Each wall is flat, endless, passes through zero and stands at right angles to its row. A trip goes straight from one point to another. List the walls that it crosses, first one first.
In the rows, 100 means zero.

Walls:
(1): [31, 114, 118]
(2): [89, 131, 99]
(3): [22, 92, 45]
(4): [116, 94, 136]
(5): [113, 138, 127]
(6): [135, 111, 108]
Trips:
[100, 70, 60] to [16, 171, 114] -> 1, 2, 5
[44, 52, 136] to [131, 38, 36] -> 4, 1
[38, 85, 47] to [97, 121, 37] -> 1
[135, 159, 75] to [11, 100, 183] -> 1, 4, 6, 3
[65, 116, 80] to [96, 92, 62] -> 1, 2
[22, 83, 138] to [101, 128, 43] -> 4, 1
[94, 5, 128] to [96, 157, 83] -> 3, 1, 4, 2, 5, 6
[110, 140, 34] to [113, 155, 67] -> 5

Walls:
(1): [114, 133, 88, 94, 30, 75]
(2): [71, 109, 110, 97, 50, 83]
(3): [86, 136, 66, 83, 130, 108]
(4): [99, 67, 138, 119, 82, 98]
(5): [150, 35, 145, 66, 84, 90]
(6): [59, 104, 154, 96, 84, 165]
(7): [149, 121, 165, 108, 81, 99]
(8): [137, 98, 109, 138, 115, 137]
Trips:
[145, 42, 58, 87, 132, 92] to [149, 120, 56, 103, 161, 69] -> 3, 5
[128, 95, 128, 95, 83, 103] to [44, 86, 110, 83, 68, 105] -> 8, 7, 5
[94, 104, 69, 60, 42, 98] to [110, 96, 61, 101, 78, 86] -> 5
[60, 147, 84, 89, 132, 130] to [93, 135, 31, 83, 25, 111] -> 2, 1, 6
[56, 86, 136, 147, 68, 71] to [121, 90, 86, 144, 85, 96] -> 8, 6, 2

Walls:
(1): [62, 74, 29, 151, 102, 115, 54, 37, 108]
(2): [48, 33, 113, 64, 70, 93, 134, 103, 106]
(3): [119, 139, 148, 132, 78, 122, 153, 57, 98]
(4): [49, 105, 56, 79, 116, 101, 123, 138, 144]
(5): [126, 75, 156, 106, 87, 142, 36, 124, 119]
Trips:
[89, 23, 95, 126, 89, 137, 114, 113, 155] to [86, 112, 133, 105, 91, 79, 97, 142, 126] -> 1
[119, 88, 128, 63, 96, 105, 145, 53, 76] to [62, 112, 83, 83, 70, 93, 114, 47, 127] -> 1, 4
[129, 104, 89, 123, 42, 53, 61, 117, 133] to [125, 94, 111, 59, 98, 96, 123, 69, 112] -> 1, 3, 2, 5
[84, 113, 95, 140, 105, 39, 118, 123, 107] to [91, 87, 45, 120, 124, 100, 106, 83, 74] -> 1
[99, 130, 119, 138, 62, 110, 130, 139, 112] to [75, 74, 97, 144, 99, 76, 91, 113, 83] -> 2, 1, 5, 3, 4
[68, 67, 66, 131, 105, 106, 58, 70, 120] to [117, 132, 112, 147, 136, 78, 88, 69, 34] -> 2, 4, 5, 3
[83, 106, 104, 81, 119, 82, 112, 113, 23] to [87, 108, 91, 91, 91, 132, 123, 140, 42] -> 4
[96, 166, 82, 63, 73, 68, 90, 80, 114] to [106, 116, 70, 150, 86, 130, 79, 111, 14] -> 1, 4

Walls:
(1): [112, 105, 74, 69, 108, 81, 90, 117, 137, 121, 80, 82]
(2): [110, 110, 66, 95, 115, 129, 89, 99, 98, 109, 83, 120]
(3): [90, 125, 140, 82, 154, 85, 65, 154, 108, 96, 103, 72]
(4): [89, 52, 143, 103, 92, 56, 64, 93, 39, 104, 105, 80]
(5): [151, 89, 107, 111, 94, 63, 128, 96, 96, 79, 94, 88]
(6): [53, 77, 137, 90, 151, 94, 132, 83, 127, 76, 81, 58]
(7): [113, 70, 118, 108, 109, 112, 82, 111, 88, 132, 88, 92]
(8): [69, 129, 101, 136, 97, 138, 86, 84, 144, 51, 5, 118]
(9): [112, 70, 93, 104, 121, 86, 127, 124, 101, 132, 119, 69]
(10): [86, 115, 125, 134, 100, 95, 65, 115, 138, 94, 170, 87]
Trips:
[73, 97, 80, 77, 131, 68, 85, 83, 113, 96, 112, 110] to [70, 106, 103, 96, 121, 122, 109, 138, 74, 109, 133, 84] -> 9, 2, 1, 7
[77, 30, 113, 126, 91, 122, 84, 89, 93, 85, 123, 94] to [118, 103, 48, 138, 73, 90, 71, 96, 134, 87, 78, 91] -> 8, 6, 9, 5, 2, 1, 4, 7
[105, 84, 96, 104, 89, 92, 142, 81, 93, 83, 124, 129] to [108, 111, 89, 128, 126, 70, 128, 115, 95, 101, 115, 104] -> 10, 6, 3
[84, 107, 96, 112, 71, 110, 64, 87, 95, 137, 127, 83] to [76, 118, 124, 95, 120, 47, 108, 82, 87, 107, 116, 105] -> 3, 9, 7, 6, 5
